Each wall is flat, endless, passes through zero and stands at right angles to its row. A trip goes straight from one point to another. List the walls that it crosses, first one first.
(in the rows, 128 means zero)

Walls:
(1): [ 78 136 136]
(2): [180 204 152]
(3): [153 136 120]
Trips:
[121  97 104] to [ 59 118 158] => 1
[ 94 135 114] to [142  96 117] => 1, 3
[210 143 187] to [ 96 182 158] => 1, 3
[ 78 156 116] to [137 102 150] => 1
[122 111 160] to [ 84 100 122] => none
[ 98 124  89] to [ 73 120 107] => none
[ 70 157 105] to [144 164 155] => 2, 3, 1
[109 103 176] to [113 151  78] => 3
[ 60  85 180] to [155 108 171] => 1, 2, 3

Walls:
(1): [109 151 114 189 143 162]
(2): [147 170 134 143 130 130]
(3): [126 122 147  76 131 120]
Trips:
[ 86 117 160 163 128 103] to [111 156 146  61  96 129] => 3, 1
[142 103 137  62  50 178] to [135 161 149 124 184 139] => 2, 1
[143 106  66 135 162 126] to [107 153 128  84  75 141] => 1, 3
[ 76 111 150 121 127  88] to [153 170 119  74 138 124] => 2
[178 165 137  69  91 139] to [ 93  90 150 180 122 183] => 1, 3, 2
[ 90  97 137 123 166  83] to [ 81 158 112 138 125 102] => 1, 3, 2
[177  81  74 157 193 176] to [ 69  94 161 122 141 100] => 3, 1
[158 119 155 104 127 168] to [123 126 137 113 145 132] => 2
[111  75 182 145 202 138] to [ 96  94 118 135 193 134] => 3

Walls:
(1): [138  52 106 121 115 184 192 130 187  68  90]
(2): [173 192  86 161 147 103 125  61 102 112 120]
(3): [167  42  82 156 169 167 159 118 136 159  57]
(4): [124 145 108 109 103 143 177  94  95 150 142]
Trips:
[ 92 126 154  91 149  75 129 100 122  96 132] to [107 132 154 125  99 193 104 177 147 141 140] => 2, 1
[153 179  95 169  87 157 124 111 164 170 122] to [146  76 141  94 126 155 129 138 124  63 133] => 1, 2, 4
[ 90 170 116 135  69  99 185  90 123 143 113] to [161 176  85  99  91 156 112 159 148  82 123] => 1, 4
[171 138 120  95 110 145 158  65 159 151 133] to [123 155 174 114 100 166 131 148 147 194  72] => 2, 1
[147  82 160 114  93 144 159 157  85 187 191] to [122  42 123 106 167 116 161  58 130 169  88] => 3, 1
[109 146 119 103 105 201 160 127 152 139 149] to [ 92  94 147 110 147 167 152 159 109  88  94] => 3, 4
[172 132  87 136 127  88  74 152  95  89 138] to [143 137 145 175 103 151 142 173 113  86 129] => 1, 2

Walls:
(1): [139 124  50 130 150 145 106 143 103  71 154  96 112  55]
(2): [111 176  64 145 124 145 112 140 134 142 139 100 156  92]
(3): [ 99 100 143 190 139 161  74  81  94 152 150 215 170 154]
(4): [126 156 154 141 123 112  99 112 145  92 129 150 116  80]
(5): [145 212  87  38 157  97  99 177 185 127  96 146 123 164]
(6): [102 125 110 111 125  81 114 151 128 165 131 132  93  76]
(7): [141 120 163 113 140  33 169 117 163 119 103 132 155 131]
(8): [157  88 188 160 122  99 172 129 132 127 152  97 230 135]
Trips:
[132  97 129 154 169  50  76 126 115 154 173 128  85  99] to [147 111 130 167 153  75  74 109 114  71 170 167 132 174] => 8, 6
[106  79  74 136 155 164 145  94  76  97 101 115 124  71] to [139 146  92 107 125  84 112  90 171  79  81  80 124 122] => 3, 4, 7, 5
[166 115 142 179 124 101  97  82 130 132 117 191 121 154] to [128 112 119 161 161 130 154 143 112 121 137 151  61 151] => 8, 7, 4, 6, 1
[162 161  80 164 157 124 162 158 106 141  99 140 154 124] to [ 84 133 129 151 139  74 157 123 128 116 125 184 159 129] => 3, 6, 1, 4, 2, 5

Walls:
(1): [153 117  73 104 122 127 106 156 133 102 182 119 128  78 150  81  85 173
 139 108]
(2): [148 152 163 156 205 139 126  81  78 103 183 112 105 103 155 143 168  91
 190 117]
(3): [122 161 173 174 152  84 139 156  33 164 141 151  93  93 128 163 155 150
 162 131]
(4): [119 102 138 123  87  83 147  58 146 154 101  57  77 152 142  94  68 148
 124  61]
(5): [163 107  91 137  89 101 148  83 189  77 174 102 129 145 132 112 145 166
 179 149]
(6): [100  80  56 120 122 143 147 146 109 134 104 106 214 111 133 143 175  89
 146 129]
(7): [203  63  95 157 151 110 162 111 157  93 138 128 145 124  88  85 127  81
 123  90]
Trips:
[100 131 144 121 160 111 106 136 104 118 127 176 118 175 161 112  54 119
  99 159] to [132  82  94  96 164 150 110 140 112 164 111 100 159 135 157 123 187 142
 135 137] => 3, 1, 6, 2
[113 114 108 163 147 168 170 130 145 154 170 119 126 102  72  97 150 138
 176 158] to [155  94 133 125 133 171  94 159  91  81 128 109 129 206 106 117 152  97
 167 111] => 3, 1
[193 154 132  68 111 165 111 125 127 113 164 124 124 161 139 116 163 132
 134 146] to [169 108 112 131 158 158 197 144 142 110  72 118 160 125 191 175 127 105
 171 134] => 7, 6, 1

Walls:
(1): [ 96 107 119 116 124 181 100 143  89 135  86 107 126 145 154 124 150  83
 120 118 133  82  59 164 169 112 157 153 173 164 136 128]
(2): [137  72 175 144  85 183 135  94 132 119 126 139 166 156 162 152 107 131
 139 129 123 111  85 130 116 123 148 137 139 126 134  75]
(3): [151 107  92 168 199 128  94 104 128 131 167 115 128 181 109 137  64 130
 144 189 125 145 126 118 183  88 104 187 179 117 118 205]
(4): [125  82 103 176 106 123 106 193 112 131 163 133 121 112  92 159 162 161
  84 130 114 125 123  78 137 200 121 118 149 140 149 113]
(5): [149 155 127 132  91 132 187 134 115 144 193 160  89 142 184 108 148 121
 152 114 114 111  93 110 158 166 118 134 132  82  94  96]
(6): [ 99 147 141 207 124 155 140 154  92 146  82 127  99 145 214 130 125 157
  68  80 109  69 123 144 139 143 144  72 118 154 150 139]
(7): [124 181 159 142 132  88 101 150  92 143 137 168 117  97 125 155  90  82
 110 101 127 141 170 103 116 113 122 155 146 123 119 197]
Trips:
[154 118 146 168 133 111 108 136 148 145 120 113 107 149 112 142 137 147
  75 133 133  96 159 121 104 135  91 141  80  95 123 101] to [107 160 116 170 169 186 152 133 129  91  93 128 135 132 140 165 117  91
 129 112 132 139 174 140 134  95 106 127 148  82 120 137] => 7, 3, 4, 1
[ 67  97 195 117  88 167 137 147 157 176  75 104  90  75 117 120 106  40
 114 107 118 131 153  81  98 181 106 119 134 156 169 134] to [ 83 162 146 144 136 132 140 110  91  98 138  95 112  60 137 176 148 151
 159 114 127  83  70 104 149 156 169 104  98 140  96 121] => 5, 7
[ 96 139  87  55 180 150 131  47 133 163  92  99 108 165 124 102 165 203
 125 112 185 123 153  73  97 162 155 196  78 129 114 102] to [159 124 131 131 102  92 151  82 185 146 122 150  94 110 137  98 197 149
 153  80 164 142 159  69 144 173 167 116 133 148 131 133] => 5, 4
[158 107 118 135 152 117 143 105 125 132 155 131 111 171 154 105 157 163
  92 105 139 154 105 114  63 133 159 132 108 101 141 125] to [132  71 112 112  74 142 118 104 161 101 116 133 139 122 111 163 151 169
 115  99 195 122 166 174 177  93 142  82 135 164 132 129] => 5, 1

Walls:
(1): [ 80 116 151 148 135 131 127  73  78 134 134 145 152  74  67  98 114  80
 169  96 109 136 183 124 177  67 123 139 125 130  99 139 153 128 136  76
  89  96 119 115  86 122 142 187 148 123 139 131]
(2): [146 121 145 142 112 153 178 128 177  85 122 138 147 126  34 128 120 144
  83  87 118  94 110 103 147 103 105 161 131 133 162 127 155 131 162 119
 149 111  88  98 100 120  86 118 111 134 119  72]
(3): [178 119 156 148 153  66  90 154 123 134 162 144 122 191 123 134 148 130
 126 155  88  51 130 166  59 152 123 125 144 154 100  70 134  90 113 139
 138 120 159 141 132 108  95 143 109 126  51 209]
(4): [131 111  62 162  93 161  77 119  63  64 121 120 108 140 161 150 150 164
 140 104 198  68 104  93 120 128 142 175 143 138 116  88 115 204 185 154
 160 143 155 161 107  77 157  84 142 118 115  54]
(5): [ 68 173 114 131 131 167 128  76 115 162 143 111 203 196 165 108  59  92
 122 116 100 139 148 198 101 164  96 129 137 129 157 139 101 134 128  74
 154 167 105 125 167 103 121 128 137 204 161 120]
(6): [ 94 103 150 130 123 132 121 105 144 109 110 118 149 117  94 169  76 127
  80 116 169 151  76 114 166 132 124 118 181 160 144 104 126 154  93  97
 215  90 135 144 124 166 115  80 160 147 124 106]
(7): [173 149 173  73 105  95 171 129 158 132 189 141 133  89  80 105 208  84
 187  98 131 126 116 152 110 143 153  68 117 110 155 133 179 191 168 140
  49 107  45  78 158 222 134 142 158 177 188 107]
(8): [119 116 127 155 171 138 132 148 161 121 125 145 153 104 106 155  98 123
  89 141 149 167 142  97 104  93 101 103  66  95 137 160 171  87 178 124
 170 175 146 128 144 119 170  90  59 181 120 124]
Trips:
[ 91 122 142 113  41  79  95 185 155 153 111 119 189 132 171 145 177 128
 106 125  82 113 163 118 144 161 169 120  96 148 134  84 135 205 132  59
 174 104 146 153  72  90 109 138  98 138  81 130] to [122 134 136 109 170 131 118 225 109 115 114  96 148 192 105  56 143  70
 126  88 180 147  93 132 125 167 105 104 168 125 133 126 162  87  35 147
 145 137 142 137 103 126  92 102 144 111 107 155] => 4
[127 159 140 190 101 135 128 122  91 123 209 119 175 113 177 112  89  79
 171 155  70  77  37 133 112  86 145 151 108 153 142  89  90 115 112 196
 143 124 175 174  61 177  91  82 128  79 124 126] to [119 101 130 129  75  65 182 149 103 144 113 136 176 121 169 102 153 151
  25 167 144 162  69  60 134  70 126 179 108  80  99 118 120 151 201 136
 157 132 145 112 137 109  91  64 106 145 152 125] => 2, 8, 3
[129 107  78 197 102 156 100 132 170 124 146 165 141 159  75 131 161 178
 106 121 120 134 115  88 180 127 125 101 136 104 216 141 131 194 143 157
 142 112 174 131 129 142 143 161  96 121 113  93] to [132 129 150  72 165 132 143 201 177 118 123 107 126 213 152  98 158 124
  80 100 178 185 139 123 129 156 109 155 160 173 160  76 142 115 121 130
 133 141 107 139 100  86 112 100 169 163 158 129] => 5, 8, 3, 4
[ 92 186 118 133  77 140 146  91 129  98 142 137 118 103  75 117 174 140
 142 105 142 104 114 160  89  91 129  87 119  99 201 170 202 159 135 145
 141 169 164 146 147 146 126 109  96 177  98 115] to [ 94 105 129 118 160 140 175 165  96 100 132 193 161  91  20 165 131 175
 127 132 140  79 150 171 136 154 127  47 161 188 194  66  92 102 123  79
  73 174 167 132 179 124 134 160 178 126 128 135] => 1, 6, 4, 3, 8

Walls:
(1): [ 72  81 130  90 116  76  71 135 205 130 132 131 193 120 115 139  92 127
 113 104 209  73 153 131 136 122 125 132 134  88 146  96 111  91 110 132
 165 157 173 146  89 103 112  78 172 179 138  95]
(2): [100  99  99 146 192  83  84 138  68 140 159  94 148  77 125 117 144  94
 151 118 174 153 136  38 115 123 138 144 169 110  95  67 124 183 127 128
 139 178 105 147 149 149 123 124  89 135 119 179]
(3): [161 149 178 158 123 131 133 160 100 138 120 169 100 169 123 159 125 182
 162 162 123 101  96 130 144 155 112 139 144 118 172  68  56 143 110 146
 141 142 117 141 131  78  90 101 175 151  83 126]
(4): [124  73 188 180 145  66  89 171 126 127 134 116 107  93 127  87 139 151
 118  88 147 130 105 175 157 123 106  71 141 117 131 183 177 143 123 155
 203 160 156 135 142  85 121 117 146 158 134 155]
(5): [105 106  96 151 146 158 132 148 137 156 100  87 150 160 112 161 132 105
 106 181  58  90 119 134 108 123 162 159 133 158 140 142 150 122  78 116
 150 134  97 133 105 144 102  93 139 129 135  97]
(6): [147  70 169  98  77 110 113 146 210 153 152 127 143 126 179 111 101 145
 180 128 125 129 135 156 134 164 118 147 150 132  98 105  97 102 134 121
 115 155 136 164 160  90  95 161 104 162 102 142]
(7): [ 84  74 143 106  58  95  60 106 152 152 111 153 129 141  92 151 102 118
 175 110 148 147 174  88 129 107 129 133  89 165  54 110 126 140 176 128
 124 121 138 105 192  85 110 185 166 249 173  79]
(8): [106 122 169 149 136 109 139 163 128 161 104 109 115 187  92 116 137 149
  79  75  94 133 149  57 104 110 122  57 141 130 156 115 121  94 160  63
 141 165 155 113 201 133  79 134  94 169 151 134]
Trips:
[129 104 179 141 126 107  90 159 154 196 140 183 131 143 112 109 124 140
 126  85 124 177 163 123  79 139 178 112 103 135 189 118 137 141 128  90
 144 130  92 121  87 152  97 135 122 179 124 113] to [ 88 135 190 137  75 165 109 120 112 130 218 113 120 157 130  96 170  99
  85  96 159  92 113 121  95 139 150 178  63 145 129 110  99  70  88 157
 114 102 167 219 151 126 156 106 175 154 148 206] => 5, 2, 8
[ 70 107 132 113 103 145 129 167 176 111 183 143  99 133 143 160 155 150
 123 162 169  96 177 128 113 132 172 117 102  61  88 147 158 115 194 131
 136 110 142 137 141 133 125 130 122 126 154 144] to [169  90 149 173 135 133 144  79 151 175 101 118 119 105 200  94 115 158
 155  96 167 146 105 145  68 161 178  76 138 129 129 104  92 143 160 133
 183 176 150 110 130 106  90 148 152 156 132 154] => 2, 3
[110 114 152 120  85 120 137 187 174 160 137 147 120 134  90 158 133 117
 194 131 133 103 182 117 115 179 155 145 186 107 122 147 148  99  97 134
 141 114 174 149 166 118 140  98 113 105 113 115] to [ 95  77 103 108  91 141 195 150 172 184 119 182  81 105  76 136 111 131
  88 134 116 211 102 117 112 180 117 105 120 143 135 142 103 116 130 210
  61 116 115 170 158 121 133  95  79 111 130 157] => 4, 5, 1, 3, 7
[109  60 132  83 127 183 156 125  90  88 154  82 122 141 117 136 120 141
 116 137 175 100 100 119  94 146 101  89  92 163 175 144 110 138 168  83
 127 117 144 178 147 157  81 114  98 125 161 120] to [131  79 137 135 112 137 127  94  81  86 156  68  85 120 101 113 145 136
 203 176  63 101 108 165 189  70 120 106 164 141 139 127 119 148 189 145
 141 104 123 117 189  92  84 116 121  67  43 149] => 1, 6, 3, 4, 2, 5, 8
[ 88 167  86 120 151 166 136  77 129 154 157 137 170 119  32 164 128 124
 174 111 125 120 135 113 132  88 109 136 182 128 144 164 151  97 165 133
 140 117 116 156  95 153 124 142 158 105 149 174] to [160 132 120 198  61 140 117  78 136 132 184 144 153 146 182 119 150 145
 175 170  83 113 126 228 103 130 204 148 130 146  64 131 139 165  83 180
 134 154 108 121 111 128 116  88 143 200  97  77] => 2, 7, 1, 3, 6, 4
[118 174 159 165 111 137 169 103 122 166 123 152 158 152 150 121 111 167
 157 119 155 121  96 147 165 110 154  97 139  64 163 167 166  70 141 140
 165 136 106 114 118  52  33 136 113 166 162 174] to [119 164 100  96 110 113 167 179  91 145 120 100 120 147 164 128 134 118
 125 109 157 153 156 135 135 113 113 154 211 122 114 106 119 128 179  85
 117 126 154 159 154 161 141 180  88 102 157 138] => 1, 2, 3, 4
